Rows are points. Examples show where two turns around zero, p and q, send a point. Where does a point land after both, in the order given? Backwards means that the second turn is done in reverse. Each puzzle has new turns, and all numbers are rounded.

Turn p:
[-0.36  0.19 -0.08] => [-0.30  0.20 -0.20]
[ 0.31 -0.72  0.22] => [ 0.14 -0.45  0.66]
[-0.22 -0.18  0.15] => [-0.23  0.05  0.22]
[-0.14  0.19  0.04] => [-0.07  0.20 -0.10]
[0.15 0.22 0.30] => [0.26 0.29 0.08]
[ 0.26  0.31 -0.62] => [ 0.20 -0.28 -0.66]
Turn q:
[-0.24  0.08  0.23] => [0.02 0.16 0.30]
[ 0.47 -0.41  0.51] => [ 0.05 -0.74  0.30]
[-0.50 -0.07  0.11] => [-0.26  0.31  0.32]
[-0.10 -0.11 -0.30] => [-0.23  0.10 -0.22]
[-0.09  0.33 -0.13] => [ 0.18  0.30 -0.11]
[ 0.45  0.19 -0.42] => [ 0.24 -0.11 -0.59]
Where do these land?
q, then p: [0.32 0.26 0.15] => [ 0.35 -0.26  0.09]
q, then p: [-0.77 -0.10  0.19] => [-0.13  0.79  0.03]
p, then q: [ 0.34 -0.30 -0.10] => [-0.16 -0.43  0.08]
q, then p: [ 0.11  0.14 -0.24] => [ 0.05 -0.16 -0.25]
